Each row is a point. The window is the flat piece filled in between its corners: a triangle in 3 columns, a solid with four corners in 4, and so on. A path goes straight from each point to the next, and from the last back to the first. After which points does the path pass through the window?

Window (4 x 4):
-40  -41  -48  -28
19  -13  12  24
25  97  -42  29
-4  -26  29  -26
Path:
(1): 9  -19  -28  -12
(2): 14  -59  -19  -66
(3): -33  22  43  16
(4): -52  34  -18  -12
(5): 62  -17  -18  -8
(6): 26  -28  25  -53
(7): -43  -8  16  30
(8): -33  -14  13  -5
(9): 56  10  -26  -34
(10): 18  7  -22  -73
(11): -42  3  -51  23
(12): -30  22  -27  -11
(13): 36  -8  -61  -7
(14): 82  28  14  4
(15): -23  78  -18  24
(16): -62  23  -59  28
Through the window after points: 6, 8

Window:
70  -55  13  -13  -28  21
-4  -8  11  4  61  44
-46  37  46  10  -4  -28
45  -7  -10  43  -40  15
-81  49  -24  28  -54  25
5  -26  -8  -11  66  -7
Path:
(1): -16  -46  -21  75  7  84
(2): 8  64  26  -20  -55  -42
(3): 16  88  -12  12  -31  34
(4): -23  -60  -10  48  -36  4
(5): -58  13  5  59  -3  18
(6): -4  18  -13  0  -29  12
(7): 34  16  13  0  -32  -5
(8): 23  -42  5  16  -33  8
Through the window after points: 3, 5

Window (8 x 8):
35  57  17  -38  -13  -77  -82  44
-47  -8  -92  37  24  -67  -37  27
-12  68  49  -36  -22  37  -11  -32
58  -1  11  -54  31  1  14  -10
-78  5  21  10  21  -27  6  -11
46  -12  27  50  -84  -46  2  -43
-25  -52  -20  32  36  22  16  25
-40  -42  -53  -16  -33  -30  -53  -3
Path:
(1): 2  6  -26  20  23  -23  -29  -32
(2): 15  -34  -9  -7  -28  -45  5  25
(3): 33  7  -23  -75  -5  19  46  30
(4): 20  -17  33  22  42  -38  -62  -50
(5): 9  17  5  4  17  -5  -41  -5
(6): -25  44  37  -54  -22  -54  61  23
(7): -4  -32  -23  -54  -41  -110  51  10
(8): -19  -13  -31  22  -4  -28  -66  7
(9): 19  -25  11  8  48  -8  -24  -20
(10): 9  20  -6  -45  -33  2  34  24
(11): -26  21  6  -6  -30  -59  -10  27
(12): 2  11  -6  6  46  -25  -67  -18
Through the window after points: 3, 9, 11

Window:
-37  7  -11  31  -69  20  -5  23
-30  41  -6  -2  -37  -45  -4  -72
63  23  -48  -16  -28  4  39  17
55  -13  -29  -17  -6  -77  -66  1
31  -21  59  36  -39  12  -13  -28
4  112  35  -49  30  -24  -14  -55
6  15  51  -63  41  43  29  20
-4  -21  18  81  15  -44  19  22
Path:
(1): 64  43  2  -38  -54  -55  -15  46
(2): -6  -48  -17  31  34  -25  -54  -49
(3): 2  -1  7  -40  21  29  -9  4
(4): 26  25  72  -20  14  -2  40  15
(5): -14  18  53  4  -85  -25  42  2
(6): 31  -9  -35  39  17  -38  -45  -14
(7): -4  55  30  -2  70  7  -69  -46
(8): 14  79  11  -45  -58  -45  43  -17
(9): 23  35  28  -28  2  -94  -36  -17
(10): 36  22  -54  -8  2  48  -30  -17
(11): 18  24  -18  -48  35  15  -48  -30
(12): -11  55  38  -19  -6  -21  48  -2
(13): 6  17  11  -4  -40  -36  19  -10
(14): 25  36  -38  -13  29  17  -7  -29
(15): 39  -15  -28  41  -23  27  -3  -32
(16): 14  -13  39  7  -26  -25  -14  9
Through the window after points: 1, 3, 7, 9, 13

Window:
32  1  67  29  -10  -5  7  37  -28
-19  -26  -83  -71  46  2  50  -22  2
-43  40  36  5  6  12  -57  13  43
-39  24  -49  -47  -3  -1  33  -55  -33
5  17  58  86  38  -51  -12  29  -28
-52  -20  11  32  -34  -22  1  3  36
-18  -23  -21  -80  41  -16  58  -85  5
-37  12  40  66  12  60  -25  -6  20
42  -25  29  50  4  -31  -48  -6  -34
Path:
(1): -7  -81  56  17  22  -21  -26  -32  -45
(2): -52  0  39  -5  54  23  -36  2  -21
(3): -1  29  17  21  -24  -15  -36  0  45
(4): 44  -10  -4  61  14  18  2  6  29
(5): -71  25  49  -23  -16  -18  -20  8  -62
(6): -47  -20  32  18  -8  -4  -35  -7  2
(7): 20  24  -23  48  -1  -54  68  20  41
(8): 40  60  -8  44  -10  -15  -35  23  10
Through the window after points: 2, 6, 8

Window (11 x 11):
9  -27  87  -17  48  -47  26  -15  -4  -32  -56
14  -13  -51  14  1  6  -22  3  29  76  30
38  -20  -60  -44  -28  53  6  13  69  25  49
-9  12  -91  54  -32  -10  68  -8  -54  -12  24
-1  23  -46  -7  67  -61  40  -12  15  -49  39
-14  48  80  -50  2  -43  -29  9  -9  8  -34
10  41  98  -34  72  -19  60  -11  1  9  -35
73  21  9  -30  -9  -5  -24  59  44  54  -39
23  51  28  9  19  -63  29  -77  -14  -29  -23
-15  25  -34  53  -36  -13  25  11  50  10  6
13  36  64  -30  55  24  -31  4  17  -2  -80
Path:
(1): 29  40  33  2  38  -1  -7  -12  10  12  43
(2): 6  9  18  -43  6  -48  28  -14  36  -11  -76
(3): -69  21  -14  -44  -4  -61  35  -49  33  -9  -63
(4): 40  -8  37  -1  33  -12  16  2  4  -10  -2
(5): -1  19  10  28  -22  -7  18  2  -21  5  51
(6): 19  13  -26  -18  16  -32  14  -9  23  14  -21
(7): -30  13  -99  -46  -38  -17  40  7  84  17  -7
(8): 74  -11  42  9  27  43  -16  -5  -12  17  44
(9): 39  34  0  -4  -3  10  -1  14  16  10  21
(10): -10  -17  -2  -53  -6  -31  10  -3  28  22  -44
(11): 5  32  -52  -58  -5  -59  -6  -47  67  53  -45
(12): 19  -7  -15  54  -4  36  30  28  -35  -39  43
Through the window after points: 3, 7, 9

Window:
-65  -11  -17  21  10  -17  -28  -9  -4  -40  37  26
-26  26  -46  69  22  -14  -44  32  -12  3  2  72
0  2  35  -15  40  32  5  44  -25  29  26  -25
-53  20  30  34  28  52  -80  -16  17  -9  -7  90
-45  22  -68  2  -10  47  -40  -2  -1  -7  -13  45
63  -48  52  -11  0  -17  46  -24  37  63  2  -31
19  -50  58  0  -11  11  113  15  15  33  -5  18
-2  35  30  18  21  11  9  15  50  -30  -21  -3
-41  14  -29  -7  47  -19  -46  -1  -45  -34  -46  54
17  -23  6  47  67  70  -16  -19  17  -36  0  26
16  -29  79  46  0  31  74  -26  -5  54  -25  -67
19  -90  59  31  -29  22  26  39  38  22  -39  -17
Path:
(1): -30  -16  -2  46  55  1  11  18  4  32  -41  -9
(2): -16  -25  -22  49  102  7  -4  -14  19  41  10  54
(3): -18  18  35  -18  -96  23  5  31  -10  -43  -11  -5
(4): 32  22  1  1  -13  71  10  5  -35  -37  -10  20
(5): -69  -12  -28  14  27  -20  -25  1  34  22  -19  38
(6): -37  -10  22  47  44  1  29  26  25  35  -30  28
(7): 46  -10  10  -11  1  15  -45  -36  -34  -57  17  4
(8): 59  -47  79  -19  -60  36  59  -11  12  -19  24  -11
Through the window after points: 2, 4

Window (12 x 12):
-13  -14  36  -30  -44  -5  -33  -28  -46  32  -28  15
-18  21  29  104  43  1  30  72  29  -2  -65  72
-1  31  -12  -41  12  28  -75  5  -21  88  -32  -54
-16  -49  16  -23  28  -22  72  67  -43  -43  -6  44
68  30  39  15  -3  -34  -61  31  109  21  -62  -21
28  42  7  -36  -13  22  0  -64  -30  54  -18  -34
1  -28  11  54  -31  -10  28  64  28  -26  36  30
-13  -81  32  18  31  36  38  27  2  -23  -11  30
-45  66  22  -41  29  14  -71  -28  56  44  -23  -21
-32  -11  11  13  22  -26  -26  -39  -63  12  11  -49
-20  -50  -58  -39  -9  -11  -7  -31  -18  -9  -12  0
29  0  -10  -58  36  27  -59  -19  -39  -2  3  26
Path:
(1): 10  -13  3  5  10  -14  -10  10  -7  41  -10  49
(2): 11  24  13  28  26  -41  -29  30  26  44  -34  4
(3): 43  -17  53  -6  -36  57  -27  -1  70  -56  -55  -12
(4): -2  31  13  -1  -11  38  -24  -5  -5  -7  -44  5
(5): 33  -71  3  -30  31  -63  12  -12  -38  82  31  -23
(6): 19  -24  27  -19  31  -53  -11  -35  8  63  -8  65
(7): -11  9  13  1  -35  44  -28  26  -1  -24  -43  -49
(8): 21  28  14  -7  -5  51  -49  -20  -17  -24  -91  -63
(9): -14  4  -14  -38  16  -1  -42  10  -13  76  4  -9
(10): 5  -10  -7  -13  39  -23  17  26  48  49  -40  63
(11): -31  17  38  105  9  24  5  52  -34  -48  -39  10
(12): -19  -3  21  -3  15  15  -19  25  9  -19  -26  -15
Through the window after points: 2, 6, 8, 10

Window, 14 rows:
-29  3  16  -63  46  38  -34  -6  25  -17  64  -6  9  -40
-29  9  15  -30  -1  14  2  -15  35  42  -17  -6  42  -27
3  -4  46  4  -9  58  -4  53  28  -3  0  -9  -40  -37
32  -51  -87  -26  -13  -58  55  42  -41  -23  -41  -14  -78  50
44  -32  -38  -44  -63  -83  11  87  -40  -82  -79  3  0  29
-18  66  -17  -9  -3  28  -8  55  62  15  53  -35  -9  -32
80  47  -30  -37  38  -7  64  -13  -29  -43  -35  -36  -45  38
-44  42  84  -20  -11  -13  2  -16  36  6  64  -13  -13  -24
104  9  -7  19  49  -26  72  -28  7  -19  48  26  7  27
70  43  -28  6  -11  27  9  -52  -23  -14  38  21  -24  50
-57  11  21  29  -11  30  -18  -12  49  -35  33  -56  12  -71
4  20  47  -3  6  34  -46  4  18  46  73  -86  10  -53
-37  -12  11  15  -3  -3  -5  86  -4  -35  -22  -45  7  59
22  -56  6  -78  -50  -26  17  -2  72  -49  -20  -26  14  42
Path:
(1): 22  -15  -17  -26  -35  -22  53  11  -29  -45  5  -8  7  5
(2): 8  2  -29  -83  -90  100  11  59  -16  -17  41  -52  19  30
(3): 17  9  29  22  60  -83  3  -26  39  -5  -20  26  -25  -46
(4): -19  40  -12  12  7  -1  -52  9  60  -43  -68  -49  -51  -1
(5): -12  -10  23  -20  -2  11  16  38  -3  3  39  -20  25  8
(6): 3  6  22  -40  -21  5  38  31  -5  -3  32  -71  34  -24
(7): -6  14  2  -9  21  13  -26  -27  44  24  -14  19  -6  -7
(8): 12  10  -1  -15  -14  -25  -13  0  28  -15  -14  -54  -46  3
(9): 32  -26  -1  -39  5  31  41  38  -18  -4  42  -3  37  3
(10): 82  -4  -11  -21  -7  -5  58  16  -38  -15  13  -10  30  4
(11): -5  6  6  -5  3  -41  -11  14  44  -35  -3  2  -28  16
(12): 4  2  9  -46  9  -17  -78  65  60  -23  -36  -18  -19  24
Through the window after points: 4, 6, 8, 10, 12

Window, 14 rows:
28  -66  -55  0  45  26  -44  -48  53  -1  -46  -48  -60  8
-64  -42  33  -28  -26  -20  61  -48  36  -26  -48  5  -39  -80
14  -10  0  -5  -38  27  -5  46  -26  -13  -22  -6  -65  56
-34  -26  -58  5  35  95  -20  10  55  -17  44  40  34  -42
-85  -22  36  -66  -2  12  -36  -71  64  -54  9  58  -65  -38
-31  -51  97  -54  -46  -13  30  -44  35  -10  30  -12  3  -21
38  13  -87  -38  16  39  -24  -58  -22  23  15  45  3  -41
-3  -47  16  -55  45  13  27  12  -2  25  -10  25  80  23
-52  -6  18  22  22  -37  4  23  79  46  35  41  -24  -61
65  67  -18  60  39  20  55  36  36  4  -2  0  -23  22
24  28  -7  59  -33  -3  -15  -30  -16  -65  -8  38  -4  -38
26  63  59  -1  -46  24  13  31  3  -8  -58  5  0  -17
-56  33  -13  -24  -72  -46  -8  -21  19  14  41  17  37  34
-53  21  47  83  29  14  16  11  3  63  55  -43  36  74
Path:
(1): 17  7  28  41  -60  53  17  -23  75  5  -6  44  -14  12
(2): -35  -5  2  -45  20  -13  2  -6  8  14  9  6  3  -24
(3): -12  -6  19  -8  22  -9  14  5  9  -6  11  -31  6  -15
(4): 6  -3  -46  -1  -40  46  -30  -38  57  12  -43  65  -23  8
(5): -22  -1  35  11  -31  13  -7  -26  41  13  -7  50  4  12
(6): 4  23  -24  1  37  20  21  -1  -12  -34  14  -48  -22  -13
(7): -26  16  28  -10  27  -10  -4  6  20  11  34  -38  10  -18
(8): -21  -4  26  66  -39  35  27  -6  25  25  -11  58  0  35
Through the window after points: 3, 7

Window:
-2  -5  77  -25  -65  -11  -57  -33  -39  -36  -39  -25  72  20
38  -52  -55  23  7  -2  -19  17  44  -26  39  -8  -3  5
13  -15  -17  62  -9  49  20  7  1  10  -20  17  -5  10
-1  -13  73  -63  -19  -25  10  16  1  -3  3  -23  24  -5
-19  6  -14  -26  16  -44  -2  -62  -62  5  43  77  -8  -38
-66  5  26  -40  -68  -49  -3  -9  -30  -3  -38  -53  41  -1
55  1  -46  4  12  15  -21  -18  -17  14  1  -9  -51  2
8  21  -37  26  40  43  -21  31  2  -18  44  -20  -1  0
19  42  -24  16  -16  -80  7  -18  -40  47  59  39  -7  29
14  50  -9  -15  21  -82  29  -55  -3  -22  17  26  4  7
-5  -18  9  66  2  -9  -9  1  3  -14  25  -34  -59  37
-46  -7  52  -77  -66  -17  -11  -16  -54  -37  -41  -4  46  75
0  -19  -24  16  56  7  -52  4  41  29  -2  1  -1  22
27  -59  -31  43  55  42  -6  -2  -33  11  0  -41  22  26
Path:
(1): 13  -10  6  11  -7  7  -3  -43  -3  -5  14  -1  21  18
(2): -1  -21  3  12  6  9  9  -20  22  15  58  -11  32  5
(3): 3  13  13  27  -22  -62  -34  24  -61  -40  -55  -15  -101  53
(4): 16  -1  -16  -5  5  -26  -19  17  -27  -10  12  20  17  -15
(5): -42  18  32  -12  -28  -37  5  -121  -46  31  28  24  -14  33
(6): -55  34  -13  -40  -11  24  -15  -56  24  68  20  -26  -9  40
(7): 46  -37  18  26  -11  -60  1  11  -56  -63  -16  35  23  -14
(8): 20  0  -42  -1  51  -45  -43  67  -13  -13  -2  16  -49  9
Through the window after points: 2, 4

Window (14 x 14):
7  0  -43  43  -20  -16  22  -19  29  4  54  35  -55  46
-64  -8  -5  33  1  -16  73  9  15  -16  -51  3  -18  21
-20  -27  -64  -26  -29  -5  -6  8  -36  31  29  42  8  37
-70  -11  31  -15  27  58  -11  -1  17  16  52  -35  2  15
1  -14  -22  10  22  -7  27  51  -21  45  -4  17  -40  57
-55  -6  36  14  -18  12  10  -29  -24  94  33  17  -14  35
18  14  -47  -13  6  -12  -1  -42  -2  5  -33  41  -28  10
16  59  3  43  -24  -9  -11  58  -13  -27  19  35  44  0
64  -54  -71  29  -3  1  47  -35  82  -61  -113  -18  52  -18
5  -31  4  56  16  12  -71  47  -22  -38  26  61  -1  0
1  -68  89  3  27  -34  -103  -31  -3  -74  5  -69  13  1
-55  -13  -28  24  47  -55  32  42  28  54  4  40  -21  33
-30  -53  -7  -17  9  15  -4  -36  -31  46  51  -42  -29  -36
-8  -32  -120  6  46  -45  -49  -90  -120  82  -71  -46  18  58
Path:
(1): -3  -36  -28  8  25  -11  -1  -22  -58  -10  6  15  19  43
(2): -2  -26  -53  19  32  -6  20  -12  -2  13  2  39  10  55
(3): -24  28  -13  10  -71  -2  -10  17  -13  49  -12  -23  -48  -66
(4): -25  -11  -71  38  -21  5  11  17  -3  40  6  10  -30  10
(5): 7  -12  83  -6  40  -18  -3  -37  5  -20  40  23  -4  66
(6): -10  -20  -39  0  22  6  26  6  -23  9  20  41  3  38
(7): -17  12  -28  38  -13  -27  -14  24  -3  38  -10  15  -11  14
(8): -16  -4  -54  17  6  -15  -11  -1  4  29  -33  -5  -16  11
Through the window after points: 4

Window, 14 rows:
20  84  -47  28  -10  21  -30  2  -48  41  -11  -14  15  -61
41  52  -66  -53  -26  -1  -33  -30  -37  -11  26  20  41  -89
32  -4  -27  3  -42  37  25  -35  -44  -8  8  74  -35  1
34  7  -4  -71  -24  81  2  -66  -46  51  20  16  -19  2
48  -26  -16  20  28  -87  8  12  56  -10  -14  -78  -26  20
-22  2  43  1  30  -18  -5  52  58  -64  4  -37  3  52
9  -61  47  -11  70  12  60  33  -2  -63  -58  -32  6  33
-6  26  -93  -18  -8  -47  -38  66  -51  7  33  -58  -14  -40
9  -56  -13  22  -6  -8  -9  66  56  0  5  -51  12  -44
-55  40  -25  -28  -10  5  -14  -40  -41  9  -2  8  -29  -95
6  13  -44  -22  57  44  -45  -39  -42  27  22  65  -12  -37
-17  -59  -11  -7  22  34  -7  -7  42  -63  -82  -28  -1  64
-25  28  -32  -55  -7  0  0  2  -25  54  -34  63  26  -28
31  -57  64  -15  17  -12  -40  42  15  -49  -71  -18  -34  31
Path:
(1): 17  -34  0  -7  13  -8  -21  6  -18  -4  -2  -14  13  5
(2): 26  5  31  8  12  -43  -19  2  -63  13  10  1  109  -11
(3): 1  4  -36  -28  10  10  2  23  5  -17  -5  -19  -62  -22
(4): 29  8  -23  -21  -10  23  -12  53  45  0  -23  -32  -26  0
(5): -2  -43  -7  -8  37  -44  -19  -48  -99  -16  15  17  29  5
(6): 47  -1  18  24  4  -39  -1  -9  -49  -17  6  33  63  39
(7): -11  -10  -42  -40  -16  50  11  0  6  3  -25  15  -75  -39
(8): 13  17  -28  -12  31  8  26  31  36  -21  -25  -13  -22  -15
Through the window after points: 6
